Each row is a point. Each copy is the shape, with its points in the same order, stretched, turned, moved and blurred by noise. Some copies are also mirrored. Which?
In the rows, zero is written as 128.

Shape:
[[119  95]
 [143 133]
 [173 121]
 [199  84]
 [114  86]
 [143 129]
 [135 206]]
Copy 1 (7 x 2):
[[111 116]
 [158 133]
 [170  98]
 [161  36]
 [ 93 115]
 [155 125]
 [188 188]]
Copy 1 is: only turned
Copy 2 (7 x 2):
[[121 168]
 [134 126]
 [156 132]
 [186 167]
 [113 177]
 [135 131]
 [113  48]]
Copy 2 is: mirrored
Copy 3, 7 rows:
[[123  85]
 [151 126]
 [187 122]
 [214  96]
 [121  76]
 [150 122]
 [143 196]]
Copy 3 is: only turned

Shape, 7 rows:
[[173 160 114]
 [127 170 220]
 [103  77 122]
 [ 97 109 141]
 [157 195 111]
 [114 164  97]
 [142  81 159]]
Copy 1:
[[148 159 120]
 [114 208 211]
 [ 87  98 169]
 [ 88 129 164]
 [140 188  88]
 [103 144  94]
 [130 113 195]]
Copy 1 is: only turned
Copy 2, 7 rows:
[[125 183 144]
 [142 147 243]
 [131  79 111]
 [126  95 143]
 [ 94 189 158]
 [ 82 142 132]
 [166 104 147]]
Copy 2 is: only turned
Copy 3 (7 x 3):
[[140 181 136]
 [140  95 196]
 [107 101  73]
 [ 99  99 103]
 [112 190 161]
 [ 80 161 121]
 [155 102 101]]
Copy 3 is: only turned

Shape (7 x 4):
[[160 143 101  76]
 [ 93 161 103 128]
 [113 136 110 168]
 [191  96 170 143]
 [135  92 137  80]
 [108 179 166 106]
 [ 84  80 113 168]]
Copy 1, 7 rows:
[[133 176 106  66]
 [ 92 135 112 141]
 [139 128 121 175]
 [218 141 183 115]
 [171 109 129  60]
 [ 83 136 185 109]
 [174  72  95 170]]
Copy 1 is: only turned
Copy 2:
[[165 112 180  75]
 [ 97 158 207 117]
 [115 173 165 163]
 [152 123  72 138]
 [123  66 157 117]
 [ 79 161 158  70]
 [ 89 123 166 213]]
Copy 2 is: mirrored

Shape:
[[144 134 110 129 136 141]
 [123 136 131 125 131 147]
 [151 156 112  86 113 109]
 [156 108 132 136 123 119]
 [150 155 126 124 129 102]
 [118  38 112  64 208 166]
 [136 123  97 134 103 104]
 [149 128 101 104 143 168]
 [ 99 155 123  72 111 109]
 [136 144 101 131 146 117]]
Copy 1, 10 rows:
[[130 129 105 130 134 150]
 [123 131 116 110 118 132]
 [173 133  96 153 134 113]
 [141 124 151 146 142 153]
 [136 144 118 164 142 117]
 [149  50 109   7 219 171]
 [134 105 120 167 125 134]
 [150 126  84  98 134 162]
 [156 101  94 118 121  69]
 [112 124  93 149 144 133]]
Copy 1 is: only turned
Copy 2:
[[123 118 101 118 140 121]
 [125 127 131 109 141 131]
 [ 98 154 100 131 115  84]
 [114 104 107 112  91 130]
 [138 126 110 134 115  94]
 [ 56  72 141  13 149  96]
 [100 115 101 150 109 109]
 [106 125  90  87 155 116]
 [ 89 165 147 130 122  85]
 [131 115 111 128 136 102]]
Copy 2 is: only turned
